Each point is reached from the start by the listed moves, each made 0, 1 or 2 times, or once backwards (-1), plus a little noise. Is the number of moves made odd or even? Then give how often each move was made.

Moves:
(1): [ 0.29  0.12 -0.05]
(2): [-0.16  0.22  0.11]
Start: [-0.09  0.06 -0.13]
Points:
[ 0.32  0.52 -0.12] => odd (2, 1)
[-0.70  0.39  0.14] => odd (-1, 2)
[-0.13  0.61  0.04] => odd (1, 2)

Moves:
(1): [-0.14  0.00 -0.22  0.04  0.02 -0.08 -0.33  0.01]
(2): [ 0.11 -0.09  0.21 -0.18  0.13 -0.38  0.02  0.01]
(3): [-0.15  0.00 -0.24  0.14 -0.06 -0.10  0.08  0.02]
(4): [-0.04  0.23  0.05 -0.02  0.07  0.01  0.07  0.27]
(5): [-0.26 -0.33  0.09 -0.19  0.37 -0.12  0.10  0.39]
(6): [ 0.24  0.17  0.04  0.13  0.32  0.05  0.02 -0.30]
Start: [ 0.11  0.05  0.09  0.03  0.01 -0.03  0.10 -0.03]
Points:
[ 0.10  0.71 -0.16  0.29 -0.15 -0.44  0.33  0.13] => even (0, 1, 2, 2, -1, 0)
[ 0.00  0.56  0.03  0.01 -0.46 -0.40  0.20  0.44] => even (0, 1, 1, 2, -1, -1)
[-0.39 -0.74  0.05 -0.36  0.13 -0.63 -0.18  0.42] => odd (1, 1, 0, -1, 1, -1)
[-0.64  0.55 -1.11  0.62 -0.79  0.09 -0.45  0.22] => even (2, -1, 2, 1, -1, -1)

Moves:
(1): [-0.02 -0.13  0.24  0.10  0.11 -0.01 -0.01 -0.18 -0.02 -0.13  0.02 -0.15
 -0.33]
(2): [-0.37 -0.09 -0.09  0.18 -0.11 -0.05 -0.15  0.06  0.00  0.14  0.00 -0.16
 -0.13]
(3): [-0.02  0.23 -0.11 -0.06 -0.03 -0.05 -0.07 -0.15  0.15  0.07  0.21 -0.08
 -0.09]
(4): [ 0.29 -0.10 -0.04  0.01 -0.10 -0.22 -0.16 -0.04 -0.12  0.11 -0.05  0.25
 -0.08]
(5): [ 0.01 -0.06 -0.11 -0.08 -0.08 -0.13  0.12 -0.01 -0.07 -0.17  0.12  0.06
 -0.11]
(6): [-0.07 -0.27  0.14 -0.13  0.23 -0.29 -0.17  0.00 -0.11  0.22 -0.02 -0.10
  0.13]
(7): [-0.04 -0.02  0.00 -0.11 -0.18  0.00 -0.08 -0.07  0.11 -0.07 -0.20  0.05
 -0.01]
(8): [-0.18  0.03  0.21 -0.17 -0.04 -0.14  0.00  0.30 -0.27  0.28  0.03 -0.01
 -0.01]
(9): [-0.03  0.09 -0.04  0.03  0.27  0.05  0.01  0.12 -0.12 -0.14 -0.09  0.06
  0.00]
(10): [-0.27  0.08  0.11 -0.12  0.04  0.00 -0.03 -0.08 -0.19  0.01  0.23  0.08
 -0.04]
(11): [ 0.08 -0.09 -0.03 -0.12 -0.19  0.07 -0.02  0.04 -0.21 -0.13 -0.05 -0.05
  0.01]
Start: [ 0.05 -0.07  0.05 -0.27  0.09  0.05  0.04 -0.29  0.01  0.22  0.23 -0.23
  0.04]
Points:
[ 1.24  0.58 -0.70 -0.53 -0.57  0.25  0.21 -0.29 -0.06  0.03  0.50  0.01
  0.19] => even (-1, -1, 2, 1, 0, -1, -1, 0, 0, -1, 2)
[ 0.88  0.00 -0.53 -0.62 -0.10 -0.43 -0.16  0.39 -1.02  0.28  0.12  0.27
  0.07] => even (-1, 0, 1, 2, 1, 0, -1, 1, 2, -1, 2)
[ 0.46 -0.21  0.22 -1.44 -0.35 -0.80 -0.94 -0.81 -0.59  0.98  0.60  0.22
  0.48] => odd (-1, -1, 2, 2, -1, 2, 1, 0, -1, 2, 2)
[ 0.24  0.18 -0.56 -0.39 -0.57 -0.38 -0.34 -0.69 -0.17 -0.51  0.18  0.25
 -1.11] => even (1, 1, 2, 2, 2, -1, 2, 0, 2, 0, 1)
